Rows are points. Examples show where two turns around zero, p and q, send a point. Write where each new point lands after one turn and then the other. Backwards means that the second turn is done in reverse. Each puzzle has new turns, and all numbers are rounded.

Turn p:
[-0.24  0.24  0.00] => [-0.15  0.28 -0.12]
[-0.21  0.26  0.08] => [-0.10  0.32 -0.06]
[ 0.14 -0.47  0.17] => [ 0.00 -0.36  0.37]
[0.01 0.55 0.10] => [ 0.20  0.50 -0.16]
[ 0.30 -0.58 -0.36] => [ 0.05 -0.74 -0.04]
Turn q:
[-0.48  0.25  0.13] => [-0.41  0.22  0.30]
[-0.14 -0.28 -0.29] => [-0.21 -0.31 -0.20]
[-0.22  0.35  0.25] => [-0.14  0.35  0.30]
[0.53 0.01 0.42] => [0.65 0.09 0.17]
[-0.14 -0.23 -0.12] => [-0.15 -0.25 -0.04]
[ 0.45 -0.10 -0.39] => [ 0.27 -0.10 -0.53]
Where do these land?
p, then q: [-0.19  0.18 -0.26] => [-0.28  0.06 -0.24]
q, then p: [0.39 0.08 0.01] => [ 0.35 -0.10 -0.17]
p, then q backwards: [ 0.29 -0.58  0.20] => [-0.12 -0.52  0.42]
q, then p: [-0.49  0.32  0.04] => [-0.32  0.49  0.04]

Turn p:
[ 0.00  0.01 -0.21  0.38] => [ 0.11  0.10 -0.40  0.10]
[-0.52 -0.23  0.95  0.25] => [-0.75  0.00  0.28  0.80]
[ 0.44  0.05 -0.18 -0.18] => [ 0.40 -0.22  0.07 -0.21]
[ 0.11 -0.28 -0.24 -0.32] => [-0.04 -0.29  0.00 -0.41]
[-0.10  0.21 -0.18 -0.02] => [ 0.08  0.25 -0.03 -0.13]
[ 0.08  0.25 -0.14 -0.11] => [ 0.22  0.15  0.08 -0.15]
Turn q:
[ 0.05 -0.19  0.28  0.73] => [-0.70  0.33  0.12 -0.19]
[ 0.10 -0.18  0.29 -0.15] => [0.13 0.21 0.30 0.00]
[-0.11  0.68  0.04 -0.27] => [ 0.32  0.13 -0.50  0.42]
[-0.04 -0.18  0.38 -0.28] => [ 0.30  0.30  0.26 -0.07]
[ 0.17 -0.04 -0.51 -0.08] => [-0.01 -0.54  0.00  0.07]
[-0.18 -0.10 -0.48  0.06] => [-0.05 -0.43 -0.18 -0.24]
Where do these land?
q, then p: [ 0.03  0.41 -0.16  0.23] => [-0.09  0.19 -0.44 -0.13]
q, then p: [-0.41 -0.46  0.30  0.32] => [-0.08  0.27  0.63 -0.32]
p, then q backwards: [ 0.00 -0.16  0.06 -0.50] => [ 0.07 -0.49 -0.14  0.12]
q, then p: [ 0.02  0.39  0.04 -0.38] => [ 0.42 -0.11 -0.32  0.12]
q, then p backwards: [ 0.28  0.40 -0.04 -0.16] => [0.14 0.02 0.28 0.41]
q, then p: [-0.30 -0.49 -0.25  0.57] => [-0.58  0.07  0.38 -0.49]
q, then p: [ 0.38 -0.09  0.05 -0.08] => [-0.11 -0.05  0.01  0.38]
